Every row gives one point. A path goes straight from each point to the next, and from the last back to the first. The post is the endless flat space through its rows: a point in 2 columns, a line in 3, a plane in 4, and so on, so that a path can go around it. Count how often the path circles the post. Going back the other way cancels.
In the rows, zero is written as 128.

Post, 2 rows:
[[123 136  78]
 [159 107 147]]
Path, 32 rows:
[[132 102 176]
 [134  79 134]
 [154 100  96]
 [199 105 110]
 [151  98  97]
 [127 108  43]
 [177 106  84]
 [184 159 114]
 [152 140 135]
 [ 80 169  90]
 [110 133 154]
 [135 156 121]
 [167 175  85]
 [152 122  57]
 [141  88  98]
 [100  81  89]
 [157  99 115]
 [167 143  49]
 [143 165 108]
 [133 134 145]
 [ 83 124 109]
 [169  77 205]
 [107 129  92]
 [127  99  95]
 [159 107  75]
 [152 132  96]
 [137 157  85]
 [107 177 129]
 [ 93 116 133]
 [116 101  65]
 [167  79 120]
 [137  70 126]]
Times around: 2

Post:
[[154 128 161 138 136 156 149  90]
 [165 157 114 134 142 158 171 114]
 [136 146 126  77 134 152 148 113]
 [119 163 157 191  34 113 163 181]
 [181 134 147 107 174 121 116 152]
 [128 144  97 105 142 163 118 108]
 [132 155 163 167 145 105 163 113]]
Path:
[[149 129 129 161 146 108 124 116]
 [199 162 131 190 189 115 133 112]
 [111 172 198 212 128 142 106  82]
 [125 165 174 155 131 134 166 136]
 [117 135 156 135 104 165 166 104]
 [109 184 116 136 159 189 135  98]
 [128 172 135 115 152 133 142 100]
 [166 168 150 161  84 186 179  94]
 [120 176 143 105 128 181 148 124]
 [126 154 123 121 106 155 152 145]
 [145 115 136 183 119 116 131 166]
 [183 141 116 215 139 125 202  86]
 [140 128 215 149  65 112 105 109]
 [141 144 134 123  64 159 125 140]
 [187 121  90  91 141 198 113  70]
 [160 195 108  83 161 138 175 120]
 [138 187 148 152 129 179 149 142]
 [198 149 117 128 126 201 177 146]
 [175 149  98 174 113 152 159 161]
 [186 115 126 137 109 134 226  98]
 [143 149 120  94 152 100  64 133]
 [129 187 182 187 114 125 163  93]
 [ 89 153 169 107  71 199 117 129]
 [186 154  89 134 149 150 143 211]
 [167  97 125  90 139 150 157 136]]
Times around: 3

Post (11 x 12):
[[159  64 176 172 171 134 151  85 119 153 122  94]
 [100 205 133 101 122 131 110 145 150 144  94  91]
 [180 168 137 101 160  68 129 134 112  98 142 186]
 [168 172 121 175 128 115 232 152 122  80 150 172]
 [119 222  85 127 147 181 120 107 174 125 110 119]
 [129 149 133 154  60 115 145 117  95 109 127 133]
 [115 124 156 155 101  97 129 105 186  96 104 106]
 [150 128 136 120 100 157 158  87 156  88 134  95]
 [113 149 127 131  88 159 115 136 154 154 152 110]
 [ 97 132  66 113 122 101  76 175 129 171 114 133]
 [118 138 138 149 170  92 145 116  82 136 153 109]]
Path, 23 rows:
[[159 156  90 190  93 140 137 155 144 121  77 130]
 [195 149 146 145 114 104 163 130 116 104 113 164]
 [128 163 107 181  65 110 123  81  77 136 147 135]
 [122 213 131 118 131 105  99 127  86 117 131  90]
 [106 112 123 134 153 111  40 130 171 116 106 112]
 [ 91 164 112 142 131 168 171  82  68 123 126  92]
 [102 132 128 104 205 122 142  65 119  79 144  94]
 [108 123 124 128  73 145 210 180 111  95 139 137]
 [125 136 106 145 220  98 134 134 146 166  71 128]
 [162  75  66 171  94 158 193 115 114 142  74 124]
 [145 155  80 103 139 117 110  98 131 116 114 118]
 [160 150 102 167  91 115 147 153 107 131 180 119]
 [136 132  90 185 102 116 171 148 108  67 141 143]
 [122 155 131 115 105  73 130 129 182   9 129 183]
 [102 201  45 106 126 135  61 159 156 115 166 147]
 [ 81 128  78 106 131 116  82  61 110  93 161 115]
 [145  84 131 157 104 101 225 146 180 114  96 133]
 [130 120 113  70  90  87  72 143 170 149  77 111]
 [214  84  80 160  94 128 166 144 179  91  76 129]
 [132 210 110  83 150 131 128 155 119  92 158 124]
 [149 123 115 160 132 155 171 105 111 116 101 129]
 [186 155 119  93  67 172 172 139 104 135 146 165]
 [147 131 188 127 109 149 138 120 209 186 174  67]]
Times around: 3

Post, 17 rows:
[[ 78 134 224 114 127 103 129  76 194  89 152  68  88 117 132 100 149  77]
 [ 56 149 145 133 150 136  54 114 169 135 146 147 131 184 148 138 190  94]
 [149  64 159 159 142 146  93 188 102 159 135  84 106 141 151  90 171 112]
 [158 122  74  81 103  95 125 106 119 147 154  98 118 176 140 103 120 167]
 [120 126 128  67 180  76 131 101 131 126 118  99 132 217 175 146 140 163]
 [153  84 114  92 119 121  84 167 153 107 109 115 166 122 107 138 117 159]
 [111 101 110 142 166 124 103 141 107  90 116 126  84  85 142 102 206 124]
 [142 127 142  81 164 194 137 154  96  93  96 153 126 153 124 134 164 141]
 [154  90 171 137  84 150  86 135 156 139  90 102 155  47 180 139 159 143]
 [177 146 185 152 177  88 112 118 138 139 115 121 158 115 119 209 188 117]
 [149 105 105 135 111 122 125 132 164 122  70 147  84  97 123 109 151 156]
 [ 73 130 150  71 151 130 139 183 118 127 105 134 155 166 121 130 219 102]
 [ 78 139 130 164 159 132  99  41 159 143 156 149 168 182 146 108 120 115]
 [107 109 141 108 141  72  86 129 126 130 133 121 106 136 156 113 114  74]
 [ 82 102 147 120  69  94 110 160 159  82 159 125 119 156 196  93 123 127]
 [121  86 145 107 142 160 131 172  71 193 124 114 141 116 139 173 145 235]
 [ 96 112 129 114 102 104 127 132 195 133 118  68 147 116 159 172 106 103]]
Path, 20 rows:
[[118 110 106 132 110  76 160 150 177 154 130 139 127  99 164 123 151 107]
 [ 83 120 187  98 130 122 140 116 141 131 132 122 158 204 208 142 197  97]
 [132  81 188 149  89 128  91 160 147  83 116 109  85 108  98 134 157  76]
 [ 79 144 122 112 107 113  98 150 131 128 114  99  86 108 125 174 170 124]
 [170 150 162 116 158 200  85  79 125  99  68  96 151  89 149 143 115 123]
 [ 97 109 145 120 145 146 101 125  59 111 113 118 153 135 122 148 183 117]
 [109  86 111 105  57  96 158  88 164  98 169  61 142 125 130 110 165  84]
 [101 113 112  99 116  90  98 203 128 127 127 161  87 111 149 175 192 151]
 [153 135 114  35  92 148 130 181 154 115 148  49 141 145 165 101 207 102]
 [155 137 140 143 167 118 108 147 127 152  91 132 162 146 162  85 182 158]
 [152 109 182 152 125 132 115 200  61 124 120 135 166 153 174 110 178 146]
 [163 102 108  82 102  99  92 139 113  85 108  82 146 117 138 134 171  69]
 [107  86 129 117 146 122  70  26 184 171  85 118 126  80 103 147 136 114]
 [107 150  92  67 160 124 153  95 186 161 147 112 118 248 159 134 212 107]
 [154  94 102 126 170 168  81 193 126 142  72 165 119 150 191 159 132 131]
 [147  91  99  97 154 156 132  86 137 108 134 121  79  92 146 137 112 104]
 [148  87  93 106 138  76 142 100 130  44  96  94 101 108 203  93 138  90]
 [151 121 175 126  75 126 111 158 167 119  88  94  91 182 108 143 139 129]
 [ 71 120 180 124 158 172  53 105 145 174 132  77 183 196 151  92  33  92]
 [151 119 124  97 183  82  72 130 134  88 176  89 134 118 102  87  97  76]]
Times around: 0

Post (17 x 18):
[[131 154  98 127  99 122 181 134 145 171 109 152 156 197  96 174  95 106]
 [132 106 155 148 136 119 117 133 143  87  70 137 156 120 139 137 130 117]
 [150 107 136 148 169 117 107  98 120 141 110 154 107 112  92 158 109 131]
 [192 102 125 135 120 118 105 136 136 164 104 101 135 120 162 135 118 119]
 [142 132 110 145 155 141 113 154 139 142 142  94 151 130 119 148 104 131]
 [ 85 127 106 134 164  98 120 112 101 176 173 130 127 115 158  94 118 148]
 [130  96 134  98 133 152 116 155 146 159 118 153 140 132 121 117 119 114]
 [118 133 119 157 112 125  85 101 147 171 140 111 142 134  91 114 122  97]
 [155 117 128 114 113 162 131 137 122  82 120 100  97  91 108  64 145 156]
 [122 114 118 112 116 136  90 112 136 124 126 106 140 113 106 159 133 131]
 [158 140 154  82 163  93 126 128  91 161  93  88 172  92  87 103 139 181]
 [124 127 169 127  82 167 135 166  93 180 115 145 108 140 119 110  92  76]
 [170 109 158 150  99 114 121 191  88 121  80 143 161  97 138 105 173 141]
 [150 133 162 136 126 114  88  96 166 143 124 108 104 124 141 143 157 141]
 [104 131 148 171  99 136 142 119 111 150 136 128 117  71  73 111 126 128]
 [ 70  84 103 149 116 144 111 111 133  83 166 114 100  99  58  92  93 199]
 [126 131 130 128 132  80 124 185 151 101 159 158 131 142 163 132 103  97]]
Path, 28 rows:
[[150 119 153 162 111 124  77 175 156 144 131 119 112 123 110 104 102 128]
 [115 101 138 131 155 128 121 214 132 122  82 124 182 140 156  57 110 123]
 [145  96 148 127 129 123  65 118 115 195 144 144  89  99 131 153 131 164]
 [110 116 117  71 112 115 125 128 125 117 128 143 177 105 113 118 161 152]
 [133 142 157 141 178 100  85 122 145 178 158 140 159  95 105 119 120 126]
 [116 148  89 143 121 109 104 108 160 122 113  90 170 131 123 145  90 142]
 [135 130 176 158 107  77 103  87 129 142  60 150  68 131  96 140 115 127]
 [ 89  92 141 164 102 135 152 127 131  79  86 155  72 183 128 202  72  99]
 [155 141 118 108  81 122 186 135 124 137  47 141 131 108 126 137 159 152]
 [109 131 168 121 144  87  99 100 122  72  63 152 145 130 196 150 139 137]
 [189  82 124 157 134 114 112 134 117 130 143 195  93 111 128 180 132 135]
 [147 134 155  78 115 130  84  62 218  76  80 101 137 135 159 115  94  81]
 [152 160 131 144 105  87  83 103 127 147 130 105  87 113 147 113 151 133]
 [150 120 138 107 153 113 104 104 136 155  74 127 133 114 109 152  97 122]
 [170 118 106 182 147 148 110 129 105  90 130 118 129  84  59 180  85 135]
 [120  88  96 142  91 151 165  99 192 121 170 168 129 133  86 134 108 117]
 [159 132 186 139 118  83  84 104 160 118  90  88 121 151 149 145 128  92]
 [109  94  78 122 188 179 157 156 182 224 187  97 115 129 124  88  66 152]
 [159 116  63 213 136 165 109  57 130 175 172  58  97 144 111 160 134 171]
 [185 112 107 156 170 104  63 136 147 141 180  96 146 134 106 132  50  65]
 [103 149 237  83  61 140 143  74 126 105   7 167 117  88 135 136 159 136]
 [ 80 163 132 115 178 159 146 187 145  74 116 131 196 148 118 154  46  95]
 [165 161 154 171 101 143 106  12 141 161 117 128  68 153  78 130 170 152]
 [154  98  64 158 123  98 161 145 129 135 162  85 153 158 107 167  44 120]
 [ 69 111 185 156  86  88  81 106  92 178 116 133  92 153 118  94 156 158]
 [147  85 124 162 125 138  60  69 123 118 120  54  95 118 114 164  82 131]
 [152  89 239 120 152 145 120 141 106 191  94 168 122  46 106 147 129 117]
 [126 146 190 130  99 146 128  97 205  77 116 157  93 125 117  89 149 125]]
Times around: 0
